Each point is reached from the start by the listed moves, each made 0, 1 or 2 times, or once backwards (-1), plus a little noise. Say if it took an odd or an even number of moves. Then give how often each move was made.

Moves:
(1): [26 -7 14]
(2): [ 7 36  5]
(3): [-16  -5  22]
Start: [-16   4  22]
Points:
[ 2 27 64] -> odd (1, 1, 1)
[26 70 46] -> odd (1, 2, 0)
[ 44 -41  26] -> even (2, -1, -1)

Moves:
(1): [ 56   7  -3   6   0  -5 -13  -6   3   5]
(2): [-2 35 -1 -5 -5 11 -6  1 -7 13]
(3): [ -6  -2  40  -6   5   3  -8   7   0 -16]
(4): [-5  3  5 39  3  4 -1 -1 11 -1]
(5): [ -4  10  -6  -2  42   0   0  -9  -1 -10]
(6): [  1 -10   3  -1   5  47  -2  -6   2  12]
(7): [ 7  3  4  9 -2  6 40 -2 -6 -2]
(8): [ 0 -2  0  2  6  3  2 35 -6  2]
Start: [  9 -21   3   5   2 -13   5  13  15   6]
Points:
[121  36  -6  19   3 -51 -19  77  -4  15] -> even (2, 1, 0, 0, 0, -1, 0, 2)
[-60 -51  57  78  14 -59  13  31  40 -38] -> even (-1, -1, 1, 2, 0, -1, 0, 0)
[-49 -61   3   7  10 -19  30  52   7 -10] -> odd (-1, -1, 0, 0, 0, 0, 0, 1)

Moves:
(1): [30 -1 -3  9  7 -8 -7 -8  1 -3 -3 -2  3 -1  1]
(2): [ 8 45  5 -2 13  5 -2  0  6  5  2 12 -2 -3  4]
(3): [-4 -7 37 -5 10  0 15 -4 -1 -6 15  4  1  5 -6]
(4): [-10   6   7  23   0   6 -11   9   1   0   1   5  10  -3  -3]
(5): [ -8  -7  -3  -2  37  -3   2  -4  -4   3  -4   0  -4 -19   6]
(6): [  8  -8   8   0   0  31   0  -2   7   0 -19  10  -4   7  12]
(7): [  4  -2  -3  13  -2  -9  39  -1  10   6  -7  -2  -4 -11  -6]
(8): [  4 -15  -1 -11  15   9  -2  40  -6   3  14  -3  -5  -3 -11]
(9): [ -9 -11  -2 -12   9 -16 -16   1  33  13   1  -4   5   3 -13]
(10): [  3 -12  10 -10 -11   2 -12   0 -20  44  -7  19  -1 -14   5]
(11): [  4  -6 -16   7   1  12   3  -9   7  11  28 -10   6  14  15]
(12): [ -4  -7  -5  -4 -11 -10   3   0   2 -10   9  29  11   0   8]
Start: [ -5   0  -6  11  -1 -10   8   4   4   5   0  -5  -1   5   0]
Points:
[-13  22 -33 -62   1  38 -86  90  58  93  46  51  10  29   6] -> even (-1, 2, -1, 0, -1, 1, -1, 2, 2, 1, 1, 1)
[ 76 102 -61  36   2   4 -78 -61  62  48  28 -35  14  59  36] -> even (2, 2, -1, 0, -1, 0, -1, -1, 1, 0, 2, -1)
[ -54 -121  -17  -25   95  -29  109   20  102   -1   35  -23   -9   -5
  -13] -> odd (-1, -1, 1, -1, 2, 1, 2, 1, 2, -1, 1, 1)
[  23  -20  -12    2   53   47   43   -8  -41   54 -113    9  -53  -62
   32] -> odd (0, 0, -1, -1, 2, 2, 1, 0, -1, 1, -1, -1)
[-38 -49  28  98   4  60 100 -41 -15  73   4 -18   3 -15  39] -> odd (-1, -1, 1, 2, 1, 1, 2, -1, -1, 1, 2, -1)

Moves:
(1): [43  2 16 -5  0  2  6 -5  4  3  6  0  6  5 -4  4  4 -1  3  0  2  4  5]
(2): [ -3  42  -3   2   3   2   0 -16   6 -10  -8  -1   9  -3  -4   7   4   5
   4   4  -1   2  -6]
(3): [-7  4 26  2  4 -1  1  4 -7  5  1  6  4  3  6 -4 -5  4  1 -1 -6  3 -3]
(4): [  6  -1  -2  32  -6   7  -1   2  -2  -5  -2   9  -2   9  -2 -10  -8  -2
  -2   1   6  -2   6]
(5): [ 6  5  3  3 36  2  6  2  0 -2  6  0 -7 -4 -3  7 -2  4 -4 -6 -1  0  0]
(6): [  2   3   0  -7  -4  26  -4   2   7   3  -4  -2  -3  -6   3   3  -4   2
  -5 -10   7   5  -1]
(7): [-4 -2 -4  2 -1  5 22  0  3  3 -3  3  4 -3  2  7 -5  2  5 -4  0  1  1]
(8): [ 2  7 -3 -2 -1  0 -1 24 -3 -2  6  4  3  0 -1 11  8 -4 -5  0 -1  4 -6]
(9): [-5 -1  5 -2  0 -2  3  3 25 -5  3  2 -2 -3 -3  0  0  1 -4  0 -6  2  4]
(10): [ -3  11  -8   5   1 -11  -5   4   5  46 -11   6   3  -1   2   4   2   5
  -2 -11   1  -1  -2]
(11): [ -5   0  -9   3  -9   1   8 -13   0   8  31  -3   1   3  -7   3  -2   1
 -17  -3   7  -3   1]
(12): [-2  1 -2 -6  0 -1  0 -1 -3 -2  6 26 -6 -2  3 -2 -6 -1  3 -2  1  5  6]
(13): [-4 -8  3 -3  6 -1 -4 -2  7  3 -1  0 22 -2 -1  0 -4  0 -2 -1  6  5  0]
(14): [-3  0 -1 -4  3  0 -5 -2  5 -1 -1 -3 -2 26 -5  9 -6 -3  1  4  6  1 10]
(15): [  1   5  -3  -2  -1 -11   3   1   5  -8   5  -2   5  12  43   1   7  -3
  -6  -8  13  -8  -5]
(16): [ -7  -4   2   9  -1  -2 -10  -6   4  -8   4   5  -1 -10   7  27   3  11
   6   0  -7 -10   6]
(17): [ 1 -5 -3  5  1  2  2 -6 -3 -1 -1  5  6  2 -4 -2 26  3  1 -5 -3 -3  3]
(18): [ 1 -4  1 -3  2  0  1  2  0 -4  6  1  2  4 -2 -2 -3 26 -3 -5 -5  4 -4]
(19): [-5 -1 -1  4 13  9 -5  3 10  3 14 -7  4  0  5 -8  4 -2 29  3 -7  0  1]
(20): [ 0 -9  3 -7  5 13 -5  1 -2  9  0  1  3 -5  8  3 11  5 -7 34 -2 11  0]
Start: [ -9  -7  -2   0   8  -6   9 -24  -6   8   1  -2   1  -6   1   4  11   8
   0  10  -4 -13  10]
Points:
[-99  47  -3 -25  39  23  24 -61  63  73 -30  84 -35 -23 -31 107 -15 121
 -14 -50 -40  -2  41] -> even (-1, 1, 1, -1, 1, 2, 2, -1, 2, 2, 0, 2, -1, 2, -1, 2, 1, 2, -1, 0)
[-50  20 -35  44 -50  40  -1   9 -37  -9 -11  96 -21 -28 -22  45  10  49
 -30  84 -23  20  17] -> odd (-1, 1, 0, 2, -1, 0, 1, 2, 0, 0, 0, 2, -1, 0, -1, 1, 0, 1, -1, 2)
[-66   8  41  42 -14  -6  55 -74  41  19  30  23  35 -47 -28   5  23  42
  47  19 -62 -17  21] -> even (0, 1, 2, 0, -1, -1, 2, -1, 2, 0, 1, 0, 0, -1, -1, 1, 1, 0, 1, 0)
[-74   6 -38  20 -30 -15 -35 -61  72 -46  -5  13  57 -51  38  36  73  30
  -6 -45  -6 -47  11] -> odd (-1, 1, -1, 0, -1, 1, -1, 0, 2, 0, 0, 0, 2, -1, 1, 2, 2, 0, 0, -1)
[ 44  43  -4  60 -35  51  67 -75  74 -54  88  22  68  23  73  48 100  26
 -12  68  12 -11  32] -> odd (2, 2, 0, 2, -1, 0, 2, 1, 2, -1, 2, 0, 0, 0, 2, 1, 2, 0, 1, 2)
[ 74  78 -29   3  39  -9  19 -74  28  94  34   4   8   4  30  23 -17  12
  21 -61  41 -22  13] -> even (2, 1, -1, 0, 1, 1, 0, -1, -1, 2, 1, 1, 0, 0, 1, 0, -1, 0, 1, -1)

Moves:
(1): [  8   2  -8  -6  -2   3  14   7  11 -18   5  -5   6  14  -6   2  -3  -5
   6 -17  18  -2   7  -4   6  23  -8]
(2): [ -2  -2   6  -6  12   4  -7 -13   2   4   7   6 -10   2  -8  -9   9   6
   2   8   0   2   9  14 -10  -3  10]
(3): [ 11  -8  -1   8   6   2  -2  -7   6  -3  -1  12  -4  -3   6 -18  -1  -3
  -5   7   0  -5  -1  10  -2  -8  -9]
(4): [ -3   0  -3  -2  -7  -2   9   0  -6  -2  -2  -2   1   1   5  -8  -1   4
 -11   8   1   5   1   3  -2   4 -14]
(5): [ -2  -7   6  -3  -1   7 -23  -1   0  -1   5   1  10  -5  10  -3   5   2
   4  -8 -14  -6  10   7  -2  -1   2]
(6): [  5  10  -2   2  22  10  14 -14  -2  -8  -4 -14   1  12   4  -6   4  13
   6  -1  -1  -5   5   2   1  -4   2]
(7): [ -7   2   6   4  -1   6 -10  -9  -6  -3   6   5   3   7  -4  10  -2  -2
  -5   4  -5   3  -5  -3   5   1  -1]
(8): [ 11  13 -11   7   8  -1  -8   2  -7  10  -2 -13   6  -6   9  -2   0  -4
   2  -1 -22   3   3   6   7  -2   0]
(9): [ 8 -7  2 -1 -4 -7 -1 -4  0  2  5  0 -4 -2  0 11  1  8  0 -4 -4 -3 -7 -2
  4  7 -8]
(10): [-12   0 -12   1   5  -7  -2  -3 -15   3   3   5  16   3  -4 -27   1  -4
  -3   7   8  -1   2   2  -3   4   1]
(11): [  2   3  -8  10   1   1  17  10   4  -4   7  -2   2  11 -11   6  -9   4
   0  17   3   7  13 -11 -11   3   9]
(12): [  4  -8 -13   5 -12  -8  -2   4   3   2  -4   4  -2  13  -5  -2  14   3
   3   2  27   8   0   3 -16  -7   5]
(13): [  5   1   5   6   7  -4 -12   0   7  -8  -1  -1  -3 -11  10   0 -11  13
   0 -21  14  -8   6  -3   6   9 -10]
(14): [  2  -1  20   0  -2  11  -4 -15   4  -2  13  -4   2   1  -9   2  -1  -2
  -1   4  -4  -2  -6  14  -3   2   1]
(15): [ -6  -5  -3   5   0 -14   4   6  -2  -2  -7   9   1 -12   4  -5   7  -2
  -8  -7  -3   3  -5   0   0   3   2]
(16): [-3  0 -1  3  3  7 12 -7 -1 -1 -5  4 -1 -6 -2  2 -6 -1 12 -1 -1  1  4 -2
  2  9 -7]
(17): [ 9 -4  3 -3 13 -2 -5  0  1  0  4 13  5 -7  3  1 -7 -7  7  0 10  8 11  0
 -9 -2  6]
(18): [  4   2 -15   4   2   1   1   4 -12   3  -4   7  -8  -3  12   2   1   8
   7  -4   3  -3  -5   6  -5   5  13]
(19): [  3   5  -2   6  -2   1  -9  10   3  12  -6  -8  -3   3   2  12  21   4
  12  11   0 -12 -14   2   9   4  -5]
(20): [-15  -6   1   2  15   1   1  -7  -5   7  -8  -4  11   5  -1 -22  -2 -18
  -2  -9 -14  -4  -2   5  -6  13   4]
(21): [-30 -26   4  -6  21 -14  -1  10  10  26  -2   2   5   0 -12 -11   7  11
   3  -7  -3  18 -16  14   4  -3   7]
(22): [ -9   4   2  -1   9 -10  -9   2 -18  -7   0  11  12  -4  -5 -13 -20  -3
   0   7 -11  12   4   0  -9   1  -2]
(23): [ -8   5 -10   0   2 -10   0   0   2   4   8   2   1   3   5  10  -3  -7
   8   7  -2   6  -7   4  -8 -11  -1]
(24): [ -5  16   0   0  -6   5  -5   5   2  13   7   3   8  13   9  -9   6 -16
  11  -4  -2  -1   6   4  -5 -10  -4]
Start: [-15  18   8   1 -13   9  -4   9  12   1   1   2   3  -5  13 -12  -5  -6
  -1   7  11   4  -3  -1  21  16  -2]
Points:
[ 33  62   2  23  -3  -5  -7 -27 -59 -35  28  13  62 -27 -14 -54 -68 -45
 -24  94 -24  35   3   6  11   9 -25] -> odd (0, -1, 1, 0, -1, 0, 0, 2, 0, 2, 0, 0, -1, 2, 0, 0, 1, -1, 0, -1, -1, 2, 0, -1)
[-16  -4 -24  43  22 -14  -4  78  24  94 -21 -27 -21 -34   7  71  11  67
  66 -10 -26  21 -38   7  57  89  14] -> odd (0, 0, -1, 0, 0, -1, 0, 2, 2, -1, 2, 0, 1, 0, 0, 2, 0, 2, 2, 0, 2, 0, -1, 0)
[-39 -67 -32  43 -23 -33  19   4  22  18  26  49  30  56 -54 -22  11 -16
   7  78 111  23 -74  14  -2  73 -53] -> odd (1, -1, 2, 1, -1, -1, 2, -1, 2, 2, 1, 2, 0, 1, -1, 1, 1, 0, 2, 1, 1, 0, 1, -1)
[  17   87 -121   35   32  -31   95   39  -64  -46   -1   25    8   -5
   26    8  -68   32   66   99   48   10   20  -41   -5   79  -20] -> even (1, 0, 0, 1, -1, 1, -1, 0, 1, 2, 2, -1, 0, -1, 0, 2, 1, 2, 2, -1, -1, 2, 2, -1)
[ 33  41  74   7   6  86 -71 -60  52  11  73  43  14 -20  60 -45 -31 -88
  39   3  -6 -44  49  57 -13   6 -27] -> odd (0, 1, 2, 0, 1, -1, 0, 0, 0, 0, 0, -1, 1, 2, -1, 1, 2, 0, 0, 1, -1, -1, 1, 2)
[ 16  -9   9  39  27  29   3 -47  36 -69  -1  37 -24  23 -31  -6 -29  28
  25  28  53   3  74 -23 -43  39   5] -> odd (0, 2, 1, -1, 1, 1, 1, -1, 1, -1, 2, 2, 1, -1, 0, 2, 0, -1, 0, 1, -1, 1, 0, -1)
